Every row gives one point. Examples show where two turns around zero, p and q, send a point. Write where each new point lands after one turn and then the other. Backwards means that the second turn is done in reverse. Each puzzle has new turns, and all numbers are rounded.

Turn p:
[-1,30,20] => [36,2,-1]
[-43,46,7] => [43,-24,-40]
[35,0,-40] => [-21,-29,39]
[25,-29,-17] => [-34,4,25]
[-16,-47,31] => [-24,48,-23]
Turn q:
[-31,-55,33] => [-18,-4,69]
[1,54,-34] => [-6,-14,-62]
[-16,14,-26] => [-8,-26,-20]
[5,11,-18] => [7,-9,-18]
[39,-46,32] => [36,35,46]
[3,22,14] => [-12,18,-14]
Where do these land?
q, then p: [-18,-15,39] => [33,15,-28]
q, then p: [4,-62,28] => [42,53,8]
p, then q: [20,18,-4] => [5,22,15]
p, then q: [-15,47,-6] => [47,4,16]
q, then p: [9,12,-57] => [-51,-7,28]

Turn p:
[-38,-12,11,-61] => [21,44,15,53]
[-24,22,-8,8] => [-5,13,28,-15]
[91,1,-6,-1] => [-44,-25,-75,-6]
[-30,-12,-16,29] => [30,-3,21,-28]
[0,1,19,25] => [-2,-28,13,-5]
Turn q:
[-4,51,-38,17] => [-12,46,33,-32]
[32,41,35,-46] => [-6,31,18,69]
[-34,-35,5,-27] => [-17,-53,3,6]
[-42,-28,6,36] => [-22,-26,-35,-38]
[34,34,-18,37] => [23,55,-1,-21]
[20,-36,9,-28] => [27,-32,-1,28]
[-6,-28,0,11] => [8,-22,-16,-12]
Where do these land?
p, then q: [1,-29,40,27] => [37,-28,-32,-3]
q, then p backwards: [12,68,-50,-8] => [-66,47,-23,-12]
p, then q: [35,-12,-30,8] => [11,-12,44,-11]
p, then q: [-46,-25,-2,-6] => [24,34,-19,27]
q, then p backwards: [-1,-2,42,-21] => [22,-5,30,-28]

Turn p:
[34,30,36,24,-4,1] => [21,-2,-30,-12,-31,39]
[26,-10,29,74,-36,18] => [49,48,-10,32,-35,42]
[25,2,-45,-5,-6,27] => [-33,29,20,-12,18,25]
[-54,12,-20,-30,31,-8] => [-3,-21,13,-32,30,-54]
[-26,-45,1,-13,51,-26] => [-24,-4,-24,18,2,-68]
[24,15,24,-12,-45,35] => [17,-13,1,12,19,62]
[-29,-4,-24,-37,9,-47] => [-26,-37,29,-6,-5,-46]
Turn q:
[-8,1,23,40,-33,22] => [-47,10,3,8,34,-15]
[16,10,1,-29,-22,-31] => [25,4,-13,18,11,38]
[83,-17,-32,-11,30,-33] => [21,-61,-15,46,-54,30]
[28,-49,-17,-18,-22,2] => [-8,-44,-37,-13,2,27]
[-65,27,47,29,22,32] => [-10,42,51,-24,31,-59]
[-45,14,-23,23,-21,5] => [-31,47,-1,-23,-5,1]
[38,-7,-28,-42,30,-11] => [45,-31,-22,8,-37,11]
[-23,-7,4,-14,27,-42] => [27,2,37,-19,-12,25]
[-23,29,24,22,-9,56] => [-21,30,-3,1,29,-59]
Where do these land?
q, then p: [-31,12,-28,58,2,-16] => [59,-35,19,-13,16,2]
p, then q: [-34,40,-3,-11,-29,-41] => [11,-50,-1,-1,47,23]
q, then p: [8,16,3,37,29,43] => [18,-23,23,12,-45,-29]
q, then p: [29,-37,19,-30,54,24] => [-44,-4,-7,65,-26,-3]
p, then q: [25,-2,17,-19,-34,-35] => [-45,-17,-8,-22,28,-4]
p, then q: [-44,4,6,20,-37,-7] => [-1,-37,11,44,19,5]
p, then q: [48,-32,-14,-56,16,31] => [-13,30,26,-60,-31,-39]
